Each row is a point. Each copy is the shape, with its points in the same order, turned, moved and blurred by noise. Say if it was mirrored as well.

Shape (6 x 2):
[[-0.20 -0.34]
 [-0.04 -0.25]
 [-0.14 -0.48]
 [-0.13 -0.33]
 [-0.25 -0.19]
 [ 0.75  0.05]]
Copy 1, 6 rows:
[[ 0.43  0.29]
 [ 0.37  0.12]
 [ 0.59  0.31]
 [ 0.44  0.24]
 [ 0.23  0.27]
 [ 0.25 -0.76]]
Copy 1 is: mirrored
Copy 2, 6 rows:
[[-0.36 -0.30]
 [-0.28 -0.12]
 [-0.53 -0.21]
 [-0.36 -0.16]
 [-0.21 -0.35]
 [-0.06  0.73]]
Copy 2 is: mirrored
Copy 3 (6 x 2):
[[-0.06 -0.34]
 [-0.20 -0.25]
 [-0.14 -0.48]
 [-0.10 -0.35]
 [ 0.03 -0.19]
 [-0.90  0.22]]
Copy 3 is: mirrored
Copy 4, 6 rows:
[[-0.43 -0.23]
 [-0.23 -0.26]
 [-0.45 -0.43]
 [-0.37 -0.28]
 [-0.38 -0.11]
 [ 0.59 -0.41]]
Copy 4 is: only turned

Shape, 8 rows:
[[ 0.58 -0.48  0.14]
 [-0.10 -0.55 -0.21]
 [ 0.35 -0.12 -0.13]
 [-0.84  0.54  0.12]
 [ 0.34 -0.21 -0.12]
 [-0.04 -0.27  0.09]
 [ 0.23 -0.32 -0.19]
 [-0.21 -0.12 -0.18]]
Copy 1:
[[-0.46 -0.42  0.44]
 [ 0.23 -0.63  0.09]
 [-0.22 -0.25  0.06]
 [ 0.86  0.44 -0.42]
 [-0.24 -0.32  0.09]
 [ 0.08 -0.35  0.23]
 [-0.18 -0.49  0.12]
 [ 0.25 -0.34 -0.11]]
Copy 1 is: mirrored
Copy 2, 8 rows:
[[ 0.66  0.09  0.33]
 [ 0.45  0.59 -0.22]
 [ 0.35 -0.05 -0.06]
 [-0.91  0.40 -0.41]
 [ 0.40  0.06 -0.05]
 [ 0.16  0.39  0.01]
 [ 0.46  0.20 -0.12]
 [ 0.08  0.38 -0.32]]
Copy 2 is: mirrored
Copy 3 (8 x 3):
[[ 0.31 -0.39 -0.83]
 [ 0.22 -0.67 -0.15]
 [ 0.37 -0.17 -0.33]
 [-0.51  0.23  0.64]
 [ 0.35 -0.24 -0.45]
 [-0.02 -0.32 -0.21]
 [ 0.35 -0.32 -0.33]
 [ 0.05 -0.31  0.11]]
Copy 3 is: mirrored

Shape (9 x 4):
[[ 0.64  0.10  0.09  0.36]
 [-0.46  0.03 -0.10 -0.42]
 [ 0.31  0.12 -0.14 -0.68]
 [ 0.00 -0.26  0.23  0.48]
 [ 0.30  0.10  0.12 -0.34]
 [-0.01 -0.02  0.39  0.43]
 [-0.45 -0.20  0.34 -0.27]
 [-0.48  0.22  0.68 -0.33]
 [-0.34  0.43 -0.54  0.54]]
Copy 1:
[[ 0.51 -0.23 -0.21  0.27]
 [-0.20  0.52  0.03 -0.57]
 [ 0.56  0.29  0.18 -0.60]
 [-0.22 -0.21 -0.15  0.20]
 [ 0.43  0.24  0.22 -0.25]
 [-0.14 -0.01 -0.07  0.38]
 [-0.38  0.34  0.33 -0.27]
 [-0.26  0.74  0.49  0.04]
 [-0.15  0.37 -0.97 -0.08]]
Copy 1 is: only turned
Copy 2:
[[ 0.53  0.27 -0.10  0.36]
 [-0.49 -0.17 -0.24 -0.33]
 [ 0.31 -0.09 -0.44 -0.60]
 [ 0.02 -0.03  0.05  0.59]
 [ 0.27 -0.01 -0.12 -0.33]
 [ 0.06  0.09  0.26  0.40]
 [-0.40 -0.39  0.07 -0.19]
 [-0.26 -0.25  0.58 -0.34]
 [-0.59  0.75 -0.37  0.30]]
Copy 2 is: only turned

Shape, 9 rows:
[[-0.34  0.50  0.18  0.03 -0.33  0.56]
 [ 0.61  0.08  0.13  0.24 -0.30  0.21]
 [ 0.10 -0.35 -0.25  0.09  0.55  0.38]
 [-0.38 -0.29 -0.37  0.28 -0.07 -0.29]
 [-0.35  0.32 -0.48 -0.55 -0.13 -0.06]
 [ 0.36  0.46 -0.17  0.28  0.21 -0.42]
 [-0.27 -0.18 -0.51  0.33  0.29  0.27]
 [ 0.46 -0.35  0.14 -0.35  0.46 -0.06]
 [ 0.29 -0.26 -0.54  0.21  0.25  0.51]]
Copy 1, 9 rows:
[[-0.16  0.52  0.39 -0.15 -0.37  0.44]
 [ 0.45 -0.28  0.01 -0.14 -0.39  0.30]
 [-0.31 -0.39 -0.26 -0.25  0.46  0.47]
 [-0.47 -0.36  0.34 -0.10  0.17 -0.33]
 [-0.44  0.51 -0.20 -0.32 -0.03 -0.40]
 [ 0.52 -0.07  0.18 -0.41  0.35 -0.25]
 [-0.60 -0.32  0.18 -0.42  0.36  0.20]
 [ 0.15 -0.26 -0.67  0.17  0.41  0.18]
 [-0.31 -0.48 -0.23 -0.57  0.06  0.42]]
Copy 1 is: mirrored
Copy 2, 9 rows:
[[-0.07 -0.35  0.00  0.26  0.16  0.48]
 [ 0.45 -0.41 -0.03  0.58 -0.37 -0.33]
 [ 0.78  0.23 -0.60 -0.09 -0.27  0.03]
 [-0.17  0.33 -0.39 -0.11 -0.65 -0.09]
 [-0.28 -0.35 -0.49 -0.49  0.03 -0.11]
 [ 0.04  0.17 -0.28  0.34  0.04 -0.76]
 [ 0.24  0.32 -0.72  0.05 -0.33  0.18]
 [ 0.87 -0.03 -0.12 -0.34 -0.26 -0.54]
 [ 0.66 -0.06 -0.84  0.21 -0.38  0.00]]
Copy 2 is: mirrored

Shape (12 x 9):
[[-0.24  0.11 -0.37 -0.28 -0.49 -0.54 -0.11 -0.66  0.00]
 [ 0.34  0.34  0.21  0.07 -0.28  0.50 -0.09  0.09  0.18]
 [ 0.60  0.50  0.21 -0.78 -0.68 -0.21 -0.70 -0.08 -0.01]
 [-0.32 -0.06 -0.14 -0.30 -0.17 -0.67 -0.45  0.55  0.50]
 [ 0.16 -0.19  0.21 -0.01  0.17 -0.66 -0.43  0.04 -0.54]
 [ 0.63  0.36 -0.22  0.52 -0.42  0.32 -0.04  0.31 -0.29]
 [-0.23  0.17  0.14 -0.11  0.36 -0.47 -0.06  0.49 -0.18]
 [-0.17  0.18 -0.49 -0.47  0.20  0.24 -0.42 -0.45  0.16]
 [-0.28 -0.28  0.01  0.41  0.19  0.29 -0.24 -0.17 -0.55]
 [ 0.24  0.44  0.01  0.72 -0.02  0.18 -0.31  0.00  0.06]
 [ 0.31  0.01 -0.27 -0.13 -0.13  0.28  0.12  0.26  0.45]
 [ 0.22 -0.65 -0.05 -0.17 -0.11 -0.50 -0.26 -0.75  0.02]]
Copy 1, 12 rows:
[[-0.17 -0.44  0.33 -0.27 -0.71  0.36 -0.07 -0.22  0.35]
 [ 0.01  0.57  0.12 -0.28 -0.19 -0.29 -0.41 -0.05 -0.33]
 [ 0.60  0.12  0.32 -0.81 -0.97  0.18 -0.47  0.47 -0.16]
 [-0.36 -0.08  0.48  0.10 -0.46  0.00 -0.01  0.93  0.37]
 [ 0.17 -0.76  0.29  0.08 -0.02  0.18 -0.37  0.37 -0.29]
 [ 0.24  0.31 -0.46  0.23 -0.28 -0.35 -0.59 -0.15 -0.43]
 [ 0.01 -0.14  0.42  0.24  0.15  0.15  0.16  0.57 -0.30]
 [ 0.00  0.05 -0.02 -0.61  0.17  0.46 -0.08 -0.08  0.48]
 [-0.45 -0.35 -0.08  0.05  0.42  0.18 -0.56 -0.17 -0.27]
 [ 0.21  0.29  0.22  0.37  0.06 -0.13 -0.73 -0.22 -0.01]
 [-0.08  0.44 -0.15 -0.32 -0.14 -0.56  0.00  0.20  0.13]
 [-0.12 -0.97  0.31 -0.60 -0.18 -0.27 -0.23 -0.09  0.38]]
Copy 1 is: mirrored
Copy 2:
[[-0.11  0.30 -0.14 -0.25 -0.17 -0.40 -0.46 -0.67 -0.23]
 [ 0.39  0.22  0.30 -0.41 -0.11  0.50  0.13  0.13  0.43]
 [ 0.44  0.69  0.72 -0.91 -0.33 -0.41 -0.48  0.12  0.18]
 [-0.22  0.15  0.06  0.24 -0.38 -0.64 -0.25  0.50 -0.13]
 [ 0.31 -0.19  0.49 -0.16 -0.04 -0.31 -0.06  0.07 -0.89]
 [ 1.04  0.31  0.00 -0.17 -0.38  0.61  0.18  0.03  0.00]
 [-0.17  0.11  0.22 -0.01 -0.03 -0.07  0.14  0.41 -0.67]
 [-0.01  0.11 -0.30 -0.48  0.36  0.06 -0.62  0.06  0.01]
 [ 0.30 -0.43  0.13  0.07  0.01  0.69 -0.33 -0.11 -0.48]
 [ 0.57  0.38  0.18  0.24  0.04  0.51 -0.03 -0.04  0.17]
 [ 0.36 -0.03 -0.34 -0.26 -0.21  0.06  0.13  0.43  0.39]
 [ 0.19 -0.56  0.15 -0.24  0.22 -0.56 -0.37 -0.54 -0.23]]
Copy 2 is: only turned

Shape, 15 rows:
[[ 0.00 -0.27 -0.06  0.68 -0.37  0.33 -0.18  0.28  0.33 -0.24 -0.22]
 [-0.07 -0.33  0.35  0.53  0.06 -0.39 -0.55 -0.53  0.19  0.36  0.09]
 [-0.46 -0.18  0.45  0.51  0.44 -0.18 -0.33  0.04  0.14  0.15  0.19]
 [ 0.02  0.40  0.01  0.06 -0.65  0.41  0.26  0.30  0.31 -0.25 -0.34]
 [ 0.29  0.24 -0.66 -0.42  0.35 -0.14  0.41 -0.07  0.39 -0.07  0.12]
 [-0.49 -0.65  0.37 -0.33 -0.21  0.08  0.54  0.16 -0.30  0.38  0.74]
 [-0.80 -0.45  0.46 -0.40  0.44 -0.12 -0.10 -0.18 -0.22  0.51  0.05]
 [ 0.45  0.38 -0.18 -0.09 -0.30  0.60 -0.03  0.43 -0.11 -0.14  0.28]
 [ 0.55  0.40  0.19 -0.14 -0.18 -0.33  0.87  0.05 -0.13 -0.25  0.01]
 [-0.15  0.16 -0.28  0.00  0.31 -0.29  0.37 -0.04 -0.26 -0.24  0.18]
 [ 0.13  0.24  0.09 -0.33  0.11 -0.21  0.13  0.09  0.36 -0.52  0.27]
 [-0.20 -0.08  0.16  0.52  0.08 -0.81 -0.52  0.24  0.45  0.33 -0.05]
 [-0.63  0.22  0.16  0.42  0.58 -0.54 -0.19 -0.32  0.42  0.62  0.30]
 [-0.04  0.20 -0.17  0.13 -0.87  0.28 -0.23  0.54 -0.17 -0.25 -0.32]
 [ 0.43  0.03  0.02 -0.11  0.08  0.20  0.40  0.48  0.00  0.01 -0.10]]
Copy 1, 15 rows:
[[-0.13 -0.15  0.05  0.25 -0.56  0.02 -0.04  0.37  0.52 -0.65 -0.51]
 [-0.23 -0.42  0.30 -0.50 -0.17 -0.92  0.01 -0.01  0.55 -0.26 -0.54]
 [-0.65 -0.35  0.49 -0.25  0.19 -0.55  0.19  0.48  0.39 -0.49 -0.33]
 [ 0.01  0.50  0.22  0.16 -0.62  0.47 -0.05  0.27  0.13 -0.14 -0.15]
 [-0.18  0.56 -0.49  0.27  0.46 -0.12  0.17 -0.22  0.41  0.18  0.10]
 [-0.39 -0.91 -0.07 -0.30 -0.11  0.07  0.61  0.49 -0.19  0.42  0.42]
 [-0.84 -0.68  0.40 -0.38  0.48 -0.36  0.01  0.26 -0.21  0.30 -0.21]
 [ 0.11  0.36 -0.33 -0.36 -0.19  0.58  0.14  0.29  0.13 -0.42 -0.09]
 [ 0.62  0.53  0.28  0.00  0.05 -0.01  0.48  0.05 -0.04  0.12  0.37]
 [-0.27  0.28 -0.04  0.08  0.32 -0.40  0.39  0.01 -0.25 -0.23  0.12]
 [-0.14  0.38  0.04 -0.08  0.16 -0.08 -0.09  0.04  0.38 -0.20  0.60]
 [-0.29  0.03  0.23 -0.19  0.01 -1.00 -0.11  0.73  0.64 -0.25 -0.41]
 [-1.00  0.07  0.41 -0.42  0.30 -0.86  0.46  0.19  0.59  0.03 -0.40]
 [ 0.04  0.36 -0.13  0.01 -0.83  0.27 -0.18  0.60 -0.22 -0.37 -0.32]
 [ 0.31  0.14 -0.05  0.09  0.26  0.32  0.27  0.38  0.15 -0.07 -0.12]]
Copy 1 is: mirrored
Copy 2, 15 rows:
[[ 0.32 -0.37  0.03  0.30 -0.37  0.41 -0.33  0.32  0.43 -0.23 -0.38]
 [-0.23 -0.05  0.28  0.66 -0.24 -0.62 -0.60 -0.10  0.27 -0.15  0.07]
 [-0.43 -0.08  0.41  0.53  0.15 -0.30 -0.28  0.42  0.36 -0.25  0.04]
 [ 0.36  0.27 -0.10 -0.35 -0.38  0.55  0.21  0.09  0.44 -0.26 -0.37]
 [ 0.38 -0.08 -0.47 -0.59  0.45 -0.50  0.26 -0.21  0.62 -0.19 -0.05]
 [-0.66 -0.53  0.01 -0.17 -0.04  0.10  0.36  0.16 -0.26  0.46  0.68]
 [-1.01 -0.03  0.26 -0.08  0.13 -0.50 -0.05  0.24 -0.19  0.28 -0.02]
 [ 0.69  0.18 -0.21 -0.50  0.11  0.54 -0.26  0.25  0.33  0.00  0.23]
 [ 0.69  0.05  0.18 -0.44  0.03 -0.06  0.68 -0.19 -0.05 -0.40  0.26]
 [ 0.10 -0.08 -0.27 -0.08  0.48 -0.28  0.26  0.18 -0.08 -0.50  0.06]
 [ 0.13 -0.05  0.10 -0.60  0.22 -0.09 -0.05  0.01  0.51 -0.64  0.27]
 [-0.09  0.08  0.15  0.46 -0.50 -0.82 -0.34  0.47  0.61 -0.43  0.15]
 [-0.62  0.34  0.06  0.63  0.23 -0.83 -0.11  0.01  0.65 -0.17  0.20]
 [ 0.40  0.23 -0.31 -0.27 -0.63  0.54 -0.29  0.57  0.05 -0.24 -0.20]
 [ 0.55 -0.09  0.16 -0.35  0.16  0.01  0.26  0.31  0.24  0.14 -0.05]]
Copy 2 is: only turned
Copy 3 (15 x 11):
[[-0.25 -0.37 -0.02  0.79 -0.41  0.11 -0.35  0.09  0.18 -0.38 -0.14]
 [-0.49 -0.44  0.19  0.39  0.10 -0.26 -0.33 -0.46  0.39  0.30  0.50]
 [-0.60 -0.06  0.06  0.64  0.41  0.07 -0.35  0.15  0.04  0.18  0.59]
 [ 0.08  0.25  0.23  0.38 -0.57  0.03  0.06  0.29  0.01 -0.54 -0.43]
 [ 0.24  0.30 -0.80 -0.36 -0.15  0.11  0.30  0.23  0.13 -0.12  0.21]
 [-0.58 -0.32  0.23  0.08 -0.51  0.28  0.30  0.62 -0.75  0.46  0.67]
 [-0.88 -0.06  0.19 -0.21  0.31  0.21 -0.17  0.07 -0.52  0.65  0.32]
 [ 0.74  0.18 -0.10  0.43 -0.50  0.32 -0.22  0.42 -0.11 -0.02 -0.07]
 [ 0.62 -0.04  0.04  0.00 -0.10 -0.32  0.83  0.26 -0.38 -0.33  0.15]
 [ 0.01  0.24 -0.47  0.16  0.07  0.10  0.27  0.04 -0.47 -0.09  0.50]
 [ 0.22  0.23 -0.07 -0.18 -0.03 -0.01 -0.07  0.41 -0.07 -0.45  0.55]
 [-0.56 -0.12 -0.17  0.43  0.12 -0.82 -0.51  0.08  0.39  0.04  0.36]
 [-0.77  0.31 -0.11  0.33  0.39 -0.30  0.05  0.05  0.44  0.57  0.65]
 [ 0.16  0.19  0.20  0.64 -0.69 -0.16 -0.48  0.17 -0.42 -0.39 -0.43]
 [ 0.25 -0.23 -0.15  0.16 -0.11  0.10  0.16  0.63 -0.31 -0.16 -0.19]]
Copy 3 is: only turned
Copy 4, 15 rows:
[[-0.31  0.38 -0.43  0.48 -0.05  0.31 -0.30  0.34  0.48 -0.19  0.04]
 [-0.27 -0.42  0.03  0.12  0.37 -0.45 -0.43 -0.21  0.63  0.15  0.08]
 [-0.35 -0.37  0.45  0.31  0.39 -0.23 -0.11  0.32  0.27  0.03  0.06]
 [-0.24  0.95 -0.12  0.19 -0.35  0.34  0.06  0.05  0.29  0.07 -0.46]
 [ 0.87  0.15 -0.04 -0.30  0.00  0.09  0.35 -0.05  0.04 -0.13 -0.59]
 [-0.18 -0.29  0.38 -0.33 -0.56  0.02  0.40  0.13 -0.26  0.52  0.70]
 [-0.56 -0.75  0.55 -0.46  0.08 -0.17  0.03  0.16 -0.29  0.37 -0.13]
 [ 0.47  0.81  0.11  0.22 -0.21  0.41 -0.32  0.20 -0.08  0.25 -0.10]
 [ 0.36  0.98  0.00 -0.12  0.16 -0.18  0.71 -0.33 -0.01  0.34  0.00]
 [ 0.30  0.06  0.10  0.15  0.09 -0.29  0.39  0.00 -0.39 -0.07 -0.26]
 [ 0.34  0.52  0.36 -0.32  0.05 -0.11  0.16 -0.05  0.16 -0.40 -0.13]
 [-0.15 -0.10 -0.02  0.09  0.33 -0.79 -0.22  0.55  0.72  0.05 -0.21]
 [-0.04 -0.76  0.61  0.33  0.25 -0.61  0.22  0.21  0.52  0.24 -0.45]
 [-0.33  1.00 -0.35  0.31 -0.45  0.06 -0.43  0.29 -0.10  0.07 -0.30]
 [ 0.28  0.61 -0.10 -0.16  0.11  0.37  0.22  0.26 -0.05  0.34 -0.14]]
Copy 4 is: mirrored
